Rows are points. To make a cloud, some directions were put in groups of two or more. Within a group, all points are equally far from the middle, so they leave a hole (a ring in 2 directions, a hollow ball in 3). The other directions are filled evenly. Then the cloud was stretched, turned, moved and blurred a little. How many holes are there, and how many directions does each take, smallest first?
In the rows, zero is written as 100.

Cloud (21 x 3)
|  63 | 105 | 102 |
|  66 | 127 |  98 |
| 108 |  94 |  54 |
| 123 | 119 |  52 |
|  79 | 131 |  74 |
| 172 | 115 | 109 |
| 126 | 157 |  84 |
| 149 | 134 |  69 |
| 154 | 118 |  66 |
| 128 | 159 | 121 |
|  71 | 137 | 112 |
| 123 | 120 | 156 |
|  80 |  82 | 132 |
| 106 | 153 |  77 |
| 171 | 112 |  97 |
| 166 | 131 |  96 |
| 169 | 106 |  92 |
|  65 | 118 | 107 |
|  90 |  64 | 112 |
|  75 |  82 |  82 |
|  94 | 146 |  74 |
Holes: 1 (3)

Cloud (30 x 4)
|  55 |  95 |  88 | 142 |
| 139 |  76 | 113 | 153 |
| 165 |  95 |  90 |  86 |
|  73 | 112 | 135 |  77 |
|  47 |  77 | 149 | 108 |
|  57 |  77 |  85 |  86 |
| 122 | 136 |  89 | 129 |
|  98 | 107 | 105 | 116 |
|  67 | 117 |  93 | 104 |
| 172 |  84 |  53 | 103 |
| 114 | 116 | 121 |  31 |
| 104 |  65 | 101 |  89 |
|  90 |  30 | 128 |  95 |
| 142 |  70 | 108 | 129 |
| 134 | 118 | 119 | 148 |
|  70 | 112 | 145 | 154 |
| 141 | 102 |  76 |  42 |
| 109 | 102 | 168 |  68 |
| 122 |  99 | 109 |  96 |
|  57 |  86 |  77 |  48 |
|  82 |  88 |  82 |  94 |
| 140 | 108 |  77 | 138 |
| 169 |  87 | 102 |  54 |
| 101 | 110 |  90 |  84 |
|  79 |  50 |  49 |  32 |
| 174 |  72 | 132 |  59 |
| 154 |  98 | 128 | 131 |
| 107 | 120 | 122 |  81 |
| 101 |  45 |  31 |  95 |
|  91 |  78 |  49 | 128 |
Holes: 0

Cloud (89 x 8)
|  42 |  70 |  93 |  81 |  76 | 120 | 112 |  76 |
| 102 | 110 |  79 |  78 | 173 |  94 | 100 | 150 |
| 134 | 139 | 128 | 117 | 122 | 109 | 104 | 136 |
|  87 |  98 |  13 | 115 |  75 | 144 |  91 | 105 |
| 118 |  65 |  57 |  86 |  90 | 119 |  82 | 110 |
| 114 | 115 | 106 |  82 | 145 | 120 | 146 |  67 |
| 113 | 152 | 115 |  60 |  71 | 107 |  89 |  97 |
| 152 | 119 | 142 |  62 | 109 | 123 |  92 | 119 |
|  86 |  84 | 104 |  49 |  70 | 161 | 113 |  87 |
| 118 | 128 |  77 |  63 | 109 | 114 |  45 | 112 |
|  94 |  98 |  85 | 137 |  68 | 109 | 109 |  86 |
| 110 | 102 |  60 | 116 | 126 | 126 |  79 | 127 |
| 127 | 102 | 150 | 130 | 140 | 118 |  92 | 117 |
|  82 | 115 | 130 | 133 | 115 |  52 | 121 | 101 |
|  59 | 131 |  98 |  92 | 122 | 126 | 114 | 107 |
| 101 |  51 |  74 | 127 | 130 | 129 |  93 | 136 |
| 133 | 151 | 129 |  51 | 126 |  88 |  65 | 142 |
|  70 |  59 | 109 | 107 |  53 |  97 | 161 |  81 |
|  92 | 103 |  36 |  26 |  15 | 144 |  90 | 101 |
| 137 | 123 |  61 |  96 |  82 |  75 |  75 | 118 |
|  92 |  71 |  98 |  49 |  66 |  95 | 108 | 111 |
|  87 | 109 | 142 |  93 |  97 | 133 |  95 | 111 |
|  90 |  94 |  83 | 118 |  65 |  85 |  84 | 132 |
| 105 | 136 | 105 |  80 |  90 | 108 | 114 |  95 |
| 109 | 136 | 112 |  73 |  71 | 103 | 109 |  96 |
|  54 |  79 | 109 | 112 | 109 | 103 | 116 |  69 |
|  42 |  89 |  97 | 103 |  63 |  88 | 102 |  80 |
| 145 | 166 |  89 |  94 | 136 |  63 |  73 |  89 |
| 106 | 131 | 172 | 113 | 157 |  84 |  89 | 123 |
| 139 |  97 | 100 |  77 | 135 | 120 | 108 | 152 |
| 110 | 128 |  80 |  96 |  62 | 124 | 140 | 115 |
| 155 | 124 |  53 |  81 |  73 | 115 |  95 |  99 |
| 137 | 150 | 124 |  86 | 117 |  95 | 134 |  98 |
|  59 |  79 | 108 | 100 | 111 | 130 | 126 |  92 |
|  38 |  86 | 116 |  73 | 111 | 106 | 126 |  63 |
|  80 |  76 |  91 |  36 |  88 | 137 |  87 |  79 |
|  88 | 108 | 129 |  99 |  90 | 151 |  90 |  85 |
| 113 | 141 |  54 |  30 |  66 |  99 | 106 | 112 |
| 140 |  90 |  87 |  90 |  92 | 109 | 107 | 119 |
| 100 | 150 |  98 | 101 |  59 | 163 | 115 | 100 |
| 103 | 131 |  73 |  42 | 129 | 133 | 121 |  69 |
|  98 |  86 | 101 |  74 | 152 |  82 | 115 | 138 |
| 146 | 137 | 113 |  94 | 105 |  50 |  79 | 132 |
|  89 | 108 | 154 | 128 |  96 | 115 |  51 |  66 |
| 107 | 104 | 122 |  69 | 133 | 143 | 143 |  92 |
| 123 | 112 | 148 |  79 | 127 | 105 |  81 | 142 |
| 122 | 116 |  91 | 132 |  95 |  89 |  99 |  93 |
| 116 | 137 | 155 |  89 |  97 | 135 |  76 | 111 |
| 112 | 158 | 162 |  70 | 121 | 133 |  73 | 121 |
| 125 |  90 | 130 | 103 | 114 | 102 | 124 |  83 |
|  94 |  86 |  58 |  88 |  85 | 148 | 124 | 152 |
|  71 | 114 |  89 |  34 |  87 | 101 | 124 | 102 |
|  91 |  67 |  99 |  85 |  93 | 136 | 121 | 140 |
|  54 |  95 |  71 | 122 | 134 | 133 | 116 | 101 |
|  89 | 116 | 139 | 106 | 135 |  67 | 131 | 115 |
|  71 | 138 | 108 | 134 | 105 |  75 | 123 | 121 |
| 172 | 151 | 133 |  61 | 117 |  87 | 103 | 135 |
| 126 | 195 |  86 |  38 | 105 |  99 |  69 | 137 |
|  94 |  49 | 108 | 108 |  94 | 115 |  88 | 119 |
| 154 | 117 | 124 |  66 | 130 |  52 |  94 |  87 |
|  84 | 129 | 155 | 119 | 105 | 136 |  45 |  78 |
|  81 |  74 | 126 |  42 | 117 |  90 | 142 |  77 |
| 137 |  91 | 128 | 127 | 122 | 157 |  93 |  96 |
|  51 |  87 |  93 |  94 |  88 | 106 | 125 | 114 |
| 104 | 114 |  59 | 108 | 106 | 160 |  90 |  85 |
| 105 | 107 |  66 | 132 | 118 | 125 | 114 |  83 |
|  68 |  76 |  67 | 108 |  96 | 144 | 105 | 108 |
|  96 |  51 |  67 |  71 | 109 | 115 | 105 |  91 |
|  71 | 120 |  92 |  37 |  71 |  98 | 113 | 102 |
|  76 |  40 |  91 | 103 |  99 | 110 | 140 |  85 |
| 107 | 107 | 148 | 137 | 120 | 134 |  90 | 105 |
|  88 |  61 |  79 | 100 |  84 |  64 | 117 | 101 |
|  86 |  54 | 110 |  82 |  90 | 113 |  88 | 104 |
|  98 | 156 | 108 |  60 |  92 | 100 |  58 | 126 |
| 149 | 112 | 130 |  50 | 110 |  61 |  62 |  75 |
| 149 | 177 | 149 |  41 | 126 | 138 |  91 | 128 |
| 136 |  73 |  74 | 102 | 106 | 102 |  69 | 108 |
|  82 |  61 | 132 | 107 |  82 | 134 | 113 | 102 |
| 108 | 148 | 167 | 118 | 165 | 103 |  99 |  99 |
|  80 | 111 | 145 |  89 | 104 |  83 | 119 |  74 |
| 119 | 135 | 137 |  59 | 128 | 114 | 113 | 112 |
| 134 |  93 | 109 |  95 | 133 |  45 |  60 |  98 |
|  65 | 119 |  48 |  75 |  84 |  78 | 112 | 113 |
|  92 |  99 |  92 |  89 |  79 | 150 | 151 | 122 |
| 141 | 128 |  98 |  40 | 122 | 102 |  76 | 105 |
| 152 | 134 | 123 | 111 |  78 | 129 |  91 |  89 |
| 109 | 102 |  92 |  83 | 129 |  59 | 102 | 144 |
|  84 | 124 | 131 |  97 |  75 | 109 |  94 |  71 |
| 120 |  53 |  74 |  66 | 114 | 116 | 142 | 107 |
Holes: 0

Cloud (88 x 9)
| 111 |  67 |  70 | 124 | 155 | 119 | 136 | 115 |  66 |
|  97 |  95 | 106 | 101 |  86 |  87 |  99 | 129 |   5 |
|  96 |  99 | 121 |  94 | 130 | 101 | 128 | 118 |  58 |
|  79 |  93 |  66 |  92 | 111 | 147 |  96 | 105 |  65 |
|  61 | 118 | 116 |  91 | 130 |  87 |  75 | 131 |  98 |
|  83 | 107 |  77 | 114 |  54 |  74 | 108 | 114 |  19 |
|  68 |  95 |  40 | 101 |  85 |  98 | 129 |  94 | 164 |
|  95 |  49 |  63 | 155 |  90 | 136 | 104 | 108 | 140 |
| 144 | 120 |  82 |  59 | 110 | 145 |  68 |  80 | 115 |
| 109 |  75 |  92 |  85 | 132 |  99 | 146 | 117 |  75 |
|  71 |  76 |  92 | 119 |  93 | 120 | 125 | 109 | 142 |
| 126 |  84 |  88 |  58 | 108 |  68 | 167 |  88 | 137 |
| 134 | 142 | 116 |  59 |  96 | 115 |  86 |  81 |  65 |
| 115 | 107 | 117 | 157 | 150 | 103 | 143 | 115 | 135 |
|  85 |  93 |  58 |  68 |  99 |  71 |  81 | 113 | 138 |
| 109 |  66 |  65 |  44 | 102 |  90 | 114 |  98 | 121 |
| 116 | 103 | 147 |  94 | 107 | 126 |  86 |  48 | 104 |
|  62 |  83 |  72 |  94 |  57 |  76 | 141 |  41 |  86 |
|  65 | 115 |  96 | 135 |  78 |  84 | 155 | 102 | 132 |
| 132 | 113 |  57 | 132 |  87 | 121 | 132 |  99 |  46 |
| 129 | 116 |  51 | 132 |  57 | 117 | 114 |  74 |  97 |
|  40 |  58 | 121 |  87 | 123 | 109 | 109 | 133 |  92 |
|  96 | 122 | 114 |  76 | 117 |  35 | 105 |  65 | 148 |
|  77 |  95 |  35 | 106 |  91 |  95 | 104 |  95 | 142 |
|  61 |  74 | 122 | 133 | 119 | 119 |  99 |  92 | 102 |
|  83 | 143 | 113 |  98 |  98 | 100 | 128 | 152 |  62 |
|  49 | 112 |  97 |  97 |  74 | 123 | 108 |  72 | 112 |
| 101 | 125 | 134 | 102 |  92 | 129 | 118 | 160 | 143 |
|  95 |  68 |  65 | 131 |  85 | 115 |  96 | 137 |  28 |
|  78 | 115 |  64 | 101 |  27 | 144 | 114 |  76 |  75 |
| 111 |  61 |  90 |  94 |  93 |  94 |  64 |  68 | 140 |
|  56 | 112 | 121 |  56 |  89 | 125 | 106 |  36 |  69 |
|  95 | 122 |  76 |  82 | 134 | 151 | 115 |  62 |  68 |
|  47 |  93 | 101 | 144 | 116 |  50 |  72 | 104 |  56 |
|  52 |  91 | 135 |  75 | 140 |  60 | 100 | 126 | 124 |
| 100 | 115 | 143 |  78 |  89 | 104 |  65 |  72 | 138 |
| 110 | 116 | 108 | 125 | 100 |  87 | 165 | 144 | 116 |
|  98 |  84 | 106 |  88 |  72 | 145 |  81 | 109 |  69 |
|  49 | 143 |  85 | 134 |  98 | 123 |  89 |  57 | 100 |
|  90 | 119 |  74 | 107 | 129 |  90 |  86 |  81 |  52 |
| 110 | 131 |  75 |  81 |  78 | 138 |  96 | 104 | 140 |
| 102 |  99 |  44 | 136 |  97 |  68 |  45 |  54 |  52 |
| 136 | 109 |  65 | 109 |  81 | 124 |  89 |  63 | 102 |
|  92 | 137 |  90 | 159 | 127 |  97 | 150 | 128 | 108 |
| 114 | 119 | 154 | 102 | 124 | 104 |  91 | 101 | 144 |
| 116 |  67 | 116 | 147 |  83 | 115 | 107 |  54 |  85 |
|  78 |  86 | 103 | 158 | 115 | 103 | 128 |  67 |  64 |
|  57 | 111 |  97 |  86 |  96 | 121 | 121 |  52 |  99 |
| 139 | 104 | 121 | 114 | 132 | 129 | 142 |  59 | 123 |
| 109 | 108 | 144 | 100 | 118 |  89 |  99 |  80 | 124 |
|  78 | 136 |  73 |  69 |  73 | 137 | 113 |  97 | 156 |
| 126 | 165 |  64 |  96 | 117 | 114 |  78 |  68 |  33 |
|  69 |  93 | 111 | 140 |  99 | 110 | 123 |  90 |  90 |
|  90 |  68 | 108 | 147 | 117 |  83 |  80 | 110 |  63 |
| 101 | 103 | 150 | 142 |  95 |  91 |  99 |  79 | 110 |
|  68 | 108 |  80 |  88 | 156 | 119 |  75 |  75 | 107 |
| 102 |  88 |  63 |  71 |  78 | 113 | 169 |  75 | 101 |
| 119 |  88 | 134 | 151 | 122 |  72 |  88 |  97 |  88 |
| 112 |  76 |  99 |  85 | 121 |  70 | 138 | 128 | 111 |
| 144 | 110 |  98 |  89 | 120 | 113 |  90 | 100 |  88 |
|  80 | 116 | 104 |  71 | 139 |  60 |  72 |  93 | 110 |
|  97 | 112 |  52 | 120 | 108 | 108 |  78 |  67 | 116 |
|  94 |  82 | 103 | 111 |  76 |  52 | 121 |  96 | 128 |
| 133 | 111 | 125 | 106 |  95 | 186 |  92 | 112 |  58 |
| 119 |  75 | 112 | 101 |  42 | 117 | 124 |  81 |  78 |
| 116 |  52 |  98 | 129 | 115 | 124 |  73 | 105 | 117 |
|  85 | 140 | 124 |  72 | 114 | 101 | 107 |  42 |  71 |
|  90 | 118 |  95 |  39 | 129 |  82 | 106 | 106 | 119 |
|  76 | 122 | 135 |  97 |  89 |  40 |  39 |  41 |  91 |
|  95 |  58 |  95 |  67 |  43 |  99 |  95 |  31 |  95 |
|  78 |  85 | 135 | 104 | 112 |  64 | 123 | 118 |  42 |
|  76 | 127 | 151 | 135 | 161 |  71 | 109 |  54 |  45 |
|  89 |  94 | 145 | 126 | 141 | 135 | 111 | 112 | 132 |
|  90 |  98 | 143 | 105 |  93 |  58 |  74 | 133 |  49 |
|  31 | 144 | 118 | 147 |  71 | 104 | 142 | 110 |  87 |
|  55 | 106 |  65 | 105 |  39 |  70 | 141 |  35 |  80 |
| 137 | 129 | 116 | 102 | 108 |  46 |  85 | 136 |  76 |
|  76 | 122 |  89 |  66 |  56 |  83 |  99 |  64 |  50 |
|  69 |  84 | 121 | 106 |  85 | 114 |  71 |  27 | 136 |
|  70 |  96 | 139 |  64 | 141 |  98 |  63 |  25 |  91 |
|  82 | 107 | 142 |  80 |  55 | 136 |  96 |  77 |  45 |
|  80 | 142 |  99 | 116 |  93 |  69 | 107 |  57 | 125 |
| 115 |  91 |  98 | 110 |  90 |  81 | 194 |  98 |  61 |
|  99 | 130 |  98 |  72 |  73 | 126 | 161 |  34 |  99 |
| 118 |  68 | 123 |  68 | 107 |  70 |  81 | 120 | 147 |
| 143 | 105 | 113 | 130 |  95 | 125 |  91 |  83 |  82 |
|  96 | 110 | 139 | 127 | 132 | 128 |  92 |  88 |  83 |
| 118 |  77 | 116 |  92 | 114 | 106 | 129 | 113 |  72 |
Holes: 0

Cloud (86 x 9)
|  80 |  76 | 112 | 122 |  76 |  81 | 137 | 151 |  96 |
|  84 | 133 | 145 | 116 |  92 | 121 | 114 |  82 |  24 |
|  69 |  65 | 131 | 121 |  98 | 109 |  94 |  49 |  54 |
|  76 |  85 | 129 | 110 |  83 | 133 | 116 |  92 |  24 |
| 137 | 110 |  89 | 179 | 147 | 127 |  77 |  89 |  91 |
|  86 | 127 | 126 |  80 |  77 |  70 |  89 |  86 | 141 |
|  59 |  31 |  81 |  90 |  77 |  82 |  89 | 118 |  10 |
| 113 |  92 |  55 | 120 |  59 |  90 | 111 |  92 | 101 |
|  61 |  38 |  81 |  80 | 120 | 131 | 108 |  82 |  71 |
|  99 | 125 |  53 | 155 | 145 | 127 |  98 |  80 | 174 |
|  93 |  73 | 114 | 130 | 113 |  90 | 170 | 109 | 104 |
|  19 |  74 | 186 | 120 | 109 |  71 |  70 |  87 |  86 |
|  98 | 136 |  70 | 110 |  96 | 132 | 105 | 137 | 150 |
|  77 | 132 | 145 | 105 |  92 | 107 |  83 |  49 | 168 |
| 132 | 121 |  76 | 133 |  75 | 114 | 135 |  87 |  86 |
|  83 |  58 |  54 | 109 |  75 |  83 | 129 | 145 |  90 |
|  23 |  72 | 105 | 121 |  92 | 115 |  63 |  51 |  67 |
|  58 |  69 | 118 | 129 | 162 | 120 |  74 | 124 | 107 |
| 135 |  66 |  58 |  84 |  88 | 136 | 134 | 140 | 120 |
| 108 | 134 | 125 | 107 | 138 | 141 |  85 |  54 |  71 |
| 102 |  46 | 109 |  94 | 149 |  72 | 111 |  94 |  93 |
|  88 | 151 | 131 | 134 | 107 | 118 | 102 |  77 |  62 |
| 134 |  91 |  63 | 137 |  88 | 127 | 127 |  81 | 158 |
|  94 |  91 |  79 | 127 | 109 |  76 |  38 |  81 |  25 |
|  44 | 102 | 145 | 152 |  97 |  81 |  49 |  40 |  58 |
|  87 |  69 | 124 |  64 |  67 | 113 |  69 | 114 |  99 |
|  73 |  82 | 122 |  65 | 128 | 144 | 142 | 106 | 149 |
|  94 | 114 | 126 |  82 | 138 |  98 | 148 | 132 |  86 |
|  73 |  61 | 155 | 127 |  84 | 102 |  74 | 142 |  59 |
|  41 |  61 |  85 | 113 | 103 |  74 |  24 | 100 |  87 |
| 108 | 133 |  62 |  82 | 124 |  83 | 110 | 112 | 101 |
| 127 | 110 | 115 | 132 |  86 |  78 | 130 |  56 | 153 |
| 126 | 121 | 108 |  99 | 108 | 138 |  73 |  77 |  67 |
| 124 |  88 |  39 | 103 | 134 | 107 | 106 |  86 | 147 |
| 113 |  67 | 131 | 109 |  93 |  53 | 101 |  92 | 133 |
| 129 | 124 | 109 |  73 |  56 | 111 | 146 | 147 | 125 |
| 142 | 106 | 106 |  93 |  92 | 102 | 126 |  43 |  62 |
|  56 |  96 | 110 |  95 | 129 | 105 |  75 | 136 |  95 |
|  21 | 107 | 106 | 155 | 109 | 132 |  79 |  82 | 104 |
|  78 |  96 | 148 | 134 | 162 |  66 | 107 | 117 |  58 |
|  43 |  40 | 103 | 104 | 111 |  60 |  72 | 100 |  93 |
|  66 | 146 | 113 |  81 |  77 |  80 |  83 | 126 | 106 |
|  98 | 106 | 109 |  83 | 159 | 119 | 134 | 135 | 104 |
|  68 | 110 | 124 | 101 | 116 |  80 |  46 | 116 |  70 |
| 150 | 134 |  96 |  94 |  91 | 123 | 151 |  85 | 166 |
| 109 | 157 | 116 | 106 |  61 | 101 | 137 |  93 | 146 |
| 130 |  56 | 113 | 119 | 117 |  88 |  73 |  90 |  96 |
|  77 |  71 |  62 |  62 | 129 | 107 | 153 |  78 |  62 |
| 108 |  78 |  99 |  84 | 148 |  65 |  85 |  91 |  83 |
|  84 |  31 | 143 | 114 | 103 |  50 | 107 |  86 |  27 |
|  50 | 115 | 111 | 104 | 123 |  79 | 127 |  60 |  75 |
| 150 | 123 |  87 | 158 | 129 | 123 | 122 | 118 | 150 |
| 118 | 135 |  68 | 153 | 118 |  61 | 107 | 107 |  77 |
|  80 |  56 | 143 | 131 |  90 |  92 |  54 | 130 |  63 |
|  94 | 148 | 138 | 158 | 103 | 101 |  74 |  93 | 122 |
|  79 |  48 |  66 | 103 |  86 |  91 | 127 | 133 | 119 |
| 125 |  51 |  67 | 137 | 134 | 118 | 145 | 146 |  71 |
| 111 |  85 | 130 |  81 |  81 |  71 |  89 |  87 | 122 |
|  77 | 138 | 120 | 133 | 122 | 123 |  89 |  68 |  60 |
|  62 |  36 |  82 | 138 |  90 | 105 |  57 | 140 |  48 |
|  59 |  76 | 114 | 136 |  54 |  70 |  72 | 154 |  39 |
|  60 |  50 | 117 | 141 |  62 |  88 |  76 | 150 |  53 |
| 105 |  96 |  82 |  90 |  86 |  58 | 150 | 150 |  14 |
|  53 |  96 | 106 | 114 | 158 |  89 | 115 |  94 |  57 |
|  81 |  88 |  93 |  88 |  78 | 108 | 173 |  83 |  95 |
| 127 | 131 | 130 | 109 |  55 | 125 | 163 |  77 | 147 |
| 112 | 131 |  70 | 158 | 136 | 114 |  92 | 110 | 131 |
| 119 | 103 | 131 |  94 |  61 | 105 | 108 |  63 | 157 |
| 174 |  68 |  70 | 115 | 130 | 138 | 117 |  95 | 138 |
|  71 | 131 | 141 | 142 | 135 | 127 |  93 |  63 | 102 |
| 113 | 100 | 119 | 151 |  64 | 116 | 133 |  70 | 111 |
|  56 |  93 |  79 |  99 |  41 |  89 | 100 | 170 |  31 |
| 101 |  60 |  97 |  90 | 132 |  88 | 163 |  70 |  75 |
|  87 |  79 | 149 | 112 | 125 |  50 |  48 |  84 |  91 |
|  35 |  60 | 122 | 112 |  46 |  96 |  99 | 120 |   5 |
| 103 | 114 |  52 | 120 |  47 | 119 | 111 | 129 | 104 |
|  50 |  75 |  75 | 114 |  87 | 118 |  98 | 159 |  21 |
|  73 |  80 | 132 |  81 | 112 | 140 | 153 | 109 | 172 |
|  94 |  86 |  62 | 111 | 114 | 112 |  91 |  42 |  16 |
|  55 |  47 | 160 | 119 | 123 | 105 | 105 |  63 | 142 |
|  67 |  84 | 120 | 169 |  89 |  93 | 137 | 102 |  65 |
|  38 |  55 |  90 | 129 | 156 |  96 |  92 | 100 | 112 |
| 125 |  78 |  52 | 123 | 116 | 135 |  82 |  59 |  86 |
| 102 | 138 |  72 | 147 | 106 | 100 |  82 | 112 |  69 |
|  95 |  33 |  85 | 108 | 133 |  89 | 139 |  70 |  55 |
|  73 |  70 |  95 | 118 | 107 |  87 |  96 |  31 |  44 |
Holes: 2 (2, 3)
